Rows are points. Any point is a mix of the corners, with weights that add up to 1. It lies inside the corners' shape when no weight is negative. Is each point inside? If not, which corners have a negative weight?

Corners:
(1): [5.9 9.3 3.0]
(2): [-7.4 -3.4 -2.0]
(3): [-1.3 -1.5 -7.7]
(4): [4.0 1.7 7.4]
Points:
[ 1.8 -0.4  4.7] -> outside (1)
[5.1 8.2 2.6] -> inside
[-1.7  1.4 -3.6] -> outside (4)
[ 2.4  4.0 -0.3] -> inside
[ 2.5  2.5 -1.9] -> outside (2)
[-5.4 -2.1 -4.2] -> outside (4)
[ 2.8  1.6 -0.6] -> outside (2)
[-5.1 -2.3 -2.8] -> inside
[-2.2 -2.1 -1.6] -> outside (1)

Corners:
(1): [-8.0 -5.2 -6.8  5.5 -2.9 -6.6 -0.9  5.9 -7.3 -3.0  5.3]
(2): [ -6.1  -6.7   0.9  10.4   0.3  -1.5  -7.7  -1.9  -0.7   0.9 -12.4]
(3): [ -3.6   3.7 -12.3  -8.7  -1.9  -4.6  -0.5  -3.9  -1.5  -5.0  -1.4]
(4): [ 5.6  0.2  5.6 -4.1  3.0  8.3  7.8  2.4  1.3  0.5  0.5]
(5): [ 0.1  4.6 -5.2 -5.9  0.3 -5.7  0.7  1.4 -6.1 -4.4  5.0]
(6): [ 3.0  1.7  5.5  3.6 -7.1  7.3 10.7  6.1  5.1 -5.3  0.4]
(7): [ 0.5  1.6  7.7 -5.3 -4.7  4.8 -4.7  7.8 -5.3 -5.1  2.1]
(8): [-2.4 -3.8 -3.0 -4.0  1.6 -3.7  2.7  2.8  2.0  2.9 -3.6]
(9): [-2.2  2.8 -0.8 -9.4  5.6 -6.1  2.6 -3.0  0.1  9.4  5.5]
(10): [ 6.4 -1.3 -5.1  4.0 -4.0  1.3  4.5  5.1  3.2 -1.7  3.4]
(11): [ 6.6  0.4 -2.8 -2.8 -1.6  5.1  2.9 -5.6  0.7  9.5 -7.9]
(12): [ 1.2  2.6 -3.9  5.1 -1.0  1.3 -3.2  3.5 -3.7  4.1  1.2]
Points:
[-0.3  2.3 -2.0 -6.6  2.5 -2.5 -0.9  0.3 -2.4  0.1  1.8] -> outside (1, 6, 11)
[-1.8  0.3 -5.4  0.8 -1.2 -3.5  0.8  0.8 -1.6  0.1  0.1] -> outside (4, 7)
[-0.7 -1.6 -1.2  1.1 -2.3  0.8  2.6  2.8 -0.1 -0.3 -0.6] -> outside (5)
[ 0.0  0.9  3.6 -1.3 -3.6  3.9 -2.4  4.0 -4.5 -3.4 -0.9] -> outside (8, 9, 10)
[-1.4  2.1 -5.8 -5.5 -1.5 -1.5  0.3 -0.6 -1.5 -2.9 -0.5] -> inside
[ 0.6 -0.6 -3.5  2.8 -2.9  1.6  0.2  2.8 -1.2  0.3 -1.3] -> outside (5, 9)
[ 1.7  0.5 -1.9 -4.5 -0.8  0.8  0.3  1.9 -2.2  2.7  1.6] -> outside (2, 5, 6)
[ 0.2 -0.4 -1.7 -0.9 -0.7 -0.1  2.2  3.1 -0.7 -1.5  1.3] -> outside (11)
